Each row of a before or after table is a point. One or more steps were done to the points. Then noise was added and the rows were shuffled. The steps act on how far a point lies along the listed directions, d1 being the first. What was done? A step turns or swaps two directions, mirrors them in a line or flattens them onto one, adds a multiple of one to another, or multiplies one. Angles are multiples of 10 degrees, from the lower direction toward the higher: turns from -170 to 170, lines from 10 to 170 but not 90. Use the fewest steps. Two steps may share a direction if one is a turn and the other turns, adds or multiplies; they go together, in the order done. Otherwise the lowest direction goes first.
In the rows, zero is written as 128.

Directions:
(1): [177 157 153]
(2): [108 182 105]
Before (12 x 3)
[[139 164 136]
 [115  28 141]
 [137 147 160]
 [118 163 125]
 [ 77  77 103]
 [162 138 164]
 [122 172 114]
 [157 158 124]
 [168  79 144]
 [131  91 141]
 [125  38 156]
 [169  87 168]]
After (12 x 3)
[[ 75  39 117]
 [160 165 138]
 [138 164 116]
 [ 80 109  86]
 [152 154 146]
 [136  53 140]
 [ 95 103 125]
 [135 170 133]
 [ 67  57 111]
 [ 91 166 113]
 [ 67 128  95]
 [110 153 138]]
Steps: swap d1 and d2

Directions:
(1): [ 95  88 184 166 144 113]
(2): [112 171 176  79 120  99]
Before (9 x 6)
[[151 136 109 116 122 125]
 [ 96 139 184 129 116  77]
 [131 164 164  63 121 118]
 [150 171  81  93 112 149]
 [118 205 211  48 113  92]
 [156 140  89 104 113 121]
 [146 123  78 153 137 137]
 [131 117 102 147 123 123]
 [109 151 159 121 135 114]]
After (9 x 6)
[[147 139 115 105 121 121]
 [148 154 109  93 109 111]
 [104 138 165 137 139 119]
 [134 128  99 137 122 122]
 [136 182 110  75 109 133]
 [113 145 193  81 129 114]
 [154 146  71 135 128 133]
 [ 93 163 247  86 125  82]
 [ 92 109 180 153 123  83]]
Steps: turn d1 and d2 by -30 degrees

Directions:
(1): [ 68  95 112 157 123 138  92  90 182]
(2): [121 131  84 172  77 105 136  96  68]
(3): [122  76  77  79 117  81 125 166 134]
(4): [103  71 180 110 150 128 116 106  69]
Before (13 x 9)
[[130  96 135  97 127  85 129 163  72]
 [160 127 138 123 126 126 142 111 100]
 [121 114  61 104  96  76 146 163 152]
 [152 178 179 109 175 160 137 135 168]
 [116  79  90  79 162 117 130 154 249]
 [ 86 109 161 130 131 155 119  69 114]
 [151 211  96 176 115 126 138 115 182]
 [158 146 163 132 136 117 148 130  71]
 [111 135 178 132 161 177  94 158 198]
 [117 149 115 126 144 153 106 102 177]
 [124 173 184 167 153 176 118  85 111]
 [144 159 185 167 143 158 135  79  76]
 [201 194 175 119 177 176 164 148 119]]
After (13 x 9)
[[ 77 125  95 194  88 143  90 112 166]
 [144 153 178 122 167 144 131 140 158]
 [156 131 153 115 146 140 134 120 144]
 [114  72 111  73 123  75 143 161 106]
 [121 143  71 139 106 122 116  97 133]
 [113  99 191 103 167 125 113 145 106]
 [167 203 161 159 146 167 142 112 154]
 [ 94 147 107 151 132 141 107 100 212]
 [159 172  58 122 109  82 142 160 179]
 [123 167 144 153 108 156 145  77  93]
 [ 69  27  58 133 103  85 124  83 135]
 [142 209 129 177 127 164 127 106 155]
 [132 154 122 134 173 178 116 130 243]]
Steps: turn d1 and d2 by 90 degrees; turn d3 and d4 by 50 degrees
